Each row is a point. The last column is the point's height on a tilted bowl or saddle (a function of degree 2), plus a little noise. Count its main directions that bend up, bend down and stay straight.

Points:
array([[ 0.011, -0.015,  0.018],
       [-0.019,  0.073, -0.060],
       [ 0.035, -0.009,  0.047],
       [ 0.007, -0.059, -0.026],
       [-0.019, -0.034,  0.018],
       [ 0.012, -0.038, -0.002],
       [ 0.000, -0.004,  0.018],
       [-0.042, -0.071,  0.047],
       [-0.011, -0.090, -0.045],
       [ 0.028,  0.027,  0.059]])
Directions: 1 up, 1 down, 0 straight

Points:
array([[-0.007,  0.006,  0.021,  0.008],
       [ 0.056, -0.016,  0.034, -0.036],
       [-0.075, -0.017,  0.005, -0.017],
       [-0.001,  0.009, -0.010,  0.012],
       [ 0.006,  0.001,  0.061, -0.025],
       [-0.019,  0.024, -0.070, -0.011],
       [-0.016,  0.021,  0.000,  0.017],
       [-0.027, -0.033, -0.024,  0.000],
       [-0.053,  0.053, -0.079, -0.003],
       [ 0.011, -0.006, -0.017,  0.005],
       [-0.057,  0.017,  0.003,  0.011],
       [ 0.011,  0.033,  0.014, -0.003],
       [ 0.067, -0.014, -0.042, -0.065],
       [ 0.085, -0.012, -0.019, -0.079],
       [-0.069, -0.032, -0.037, -0.031],
       [-0.031,  0.070, -0.003,  0.020],
       [ 0.045,  0.029,  0.054, -0.064],
       [ 0.070,  0.035,  0.043, -0.093]])
Directions: 0 up, 2 down, 1 straight

Points:
array([[ 0.015, -0.030,  0.004,  0.042, -0.036],
       [-0.009, -0.015, -0.006,  0.005, -0.009],
       [-0.050, -0.045, -0.062,  0.060,  0.008],
       [-0.040,  0.023,  0.018, -0.007, -0.006],
       [ 0.044, -0.031, -0.022, -0.039, -0.015],
       [ 0.020,  0.037, -0.023,  0.052, -0.035],
       [ 0.010,  0.067, -0.052,  0.026, -0.042],
       [-0.023, -0.027, -0.007,  0.046, -0.009],
       [ 0.000,  0.064,  0.039, -0.038, -0.004],
       [ 0.007,  0.021,  0.088, -0.027, -0.006],
       [-0.019, -0.045,  0.075, -0.022, -0.019],
       [ 0.055,  0.001, -0.046, -0.016, -0.046],
       [ 0.018,  0.014, -0.045, -0.055, -0.029],
       [ 0.019, -0.001,  0.007,  0.001, -0.012],
       [ 0.066, -0.099, -0.050, -0.002, -0.096],
       [ 0.000,  0.033, -0.086, -0.055, -0.076],
       [-0.007,  0.002, -0.010,  0.032, -0.014],
       [-0.030,  0.024, -0.034, -0.011, -0.016],
       [-0.046, -0.036, -0.037,  0.079,  0.011],
       [ 0.039,  0.002, -0.039,  0.080, -0.085],
       [ 0.012,  0.031, -0.011, -0.083, -0.010],
       [ 0.048, -0.065, -0.052,  0.009, -0.078],
       [ 0.000, -0.022,  0.010, -0.025, -0.003],
       [-0.004,  0.005,  0.033,  0.011, -0.008],
       [-0.031,  0.025, -0.024, -0.051, -0.027]])
Directions: 1 up, 2 down, 1 straight

Points:
array([[-0.023,  0.042,  0.007, -0.010,  0.034, -0.052,  0.003],
       [-0.048,  0.041, -0.062,  0.006, -0.010,  0.029,  0.022],
       [ 0.056,  0.003, -0.001, -0.002, -0.018,  0.139,  0.110],
       [-0.061, -0.010, -0.003,  0.001,  0.037, -0.041,  0.010],
       [ 0.021,  0.067,  0.010,  0.033,  0.005, -0.002,  0.013],
       [-0.025, -0.042,  0.042, -0.073, -0.010, -0.006,  0.025],
       [-0.055, -0.007, -0.018,  0.016,  0.041, -0.033,  0.007],
       [ 0.007, -0.041, -0.024,  0.045, -0.005,  0.011,  0.000],
       [ 0.005,  0.124,  0.017, -0.035, -0.019,  0.056,  0.097],
       [-0.017,  0.002, -0.005, -0.059,  0.035, -0.022, -0.003],
       [-0.025, -0.007, -0.002,  0.030, -0.011,  0.019, -0.010],
       [-0.006,  0.063,  0.100,  0.046, -0.029, -0.020,  0.065],
       [ 0.047,  0.005,  0.080, -0.028,  0.022,  0.017,  0.037],
       [-0.033, -0.062, -0.015,  0.003,  0.053,  0.050,  0.039],
       [ 0.044,  0.024,  0.025,  0.059, -0.030,  0.001,  0.021],
       [-0.026,  0.004, -0.013,  0.045,  0.003,  0.018, -0.006],
       [ 0.010, -0.067,  0.024, -0.009,  0.043, -0.005,  0.019],
       [ 0.001,  0.007, -0.028,  0.035,  0.025,  0.018, -0.009],
       [ 0.087,  0.031,  0.047,  0.021, -0.044, -0.010,  0.062],
       [ 0.004, -0.010, -0.035, -0.003, -0.005, -0.060, -0.006],
       [-0.013, -0.031, -0.049,  0.025, -0.032, -0.016,  0.001],
       [ 0.066,  0.027,  0.033, -0.006, -0.045,  0.033,  0.041],
       [ 0.045, -0.021, -0.014, -0.011,  0.028, -0.035,  0.001],
       [ 0.058,  0.059, -0.011, -0.089,  0.061, -0.015,  0.078],
       [-0.044,  0.018,  0.017,  0.048, -0.067,  0.006,  0.030],
       [ 0.003, -0.062, -0.085, -0.028, -0.007, -0.005,  0.029],
       [ 0.023,  0.018, -0.014,  0.011,  0.027, -0.012, -0.014],
       [-0.035,  0.053,  0.057, -0.013,  0.051,  0.046,  0.045],
       [-0.038, -0.091,  0.048, -0.029, -0.003,  0.004,  0.056],
       [ 0.021,  0.095, -0.045, -0.009, -0.008,  0.030,  0.052],
       [-0.022, -0.025, -0.039, -0.010,  0.012,  0.029, -0.005],
       [ 0.068,  0.006,  0.033, -0.043, -0.004,  0.021,  0.030],
       [ 0.045, -0.061,  0.038, -0.003, -0.023, -0.007,  0.026],
       [-0.007,  0.059, -0.076,  0.022,  0.034, -0.016,  0.026],
       [ 0.058,  0.033,  0.023, -0.002, -0.026,  0.027,  0.023],
       [-0.036,  0.085,  0.039,  0.034, -0.019,  0.007,  0.041],
       [ 0.002, -0.035, -0.040, -0.009, -0.008, -0.010, -0.011],
       [-0.045, -0.058, -0.097, -0.015,  0.012,  0.039,  0.057],
       [ 0.018,  0.057, -0.022, -0.033,  0.010,  0.014,  0.007],
       [-0.071,  0.025,  0.071, -0.069, -0.043, -0.022,  0.063],
       [ 0.025,  0.033,  0.068,  0.017, -0.065, -0.019,  0.039],
       [ 0.021,  0.018, -0.048, -0.037, -0.031,  0.018,  0.008],
       [ 0.041,  0.022, -0.021, -0.073,  0.008, -0.027,  0.021],
       [ 0.039,  0.033, -0.026, -0.022, -0.025, -0.038,  0.010],
       [ 0.012,  0.009,  0.012,  0.042, -0.104,  0.018,  0.053],
       [ 0.063, -0.036,  0.011,  0.047, -0.019, -0.031,  0.029]])
Directions: 6 up, 0 down, 0 straight
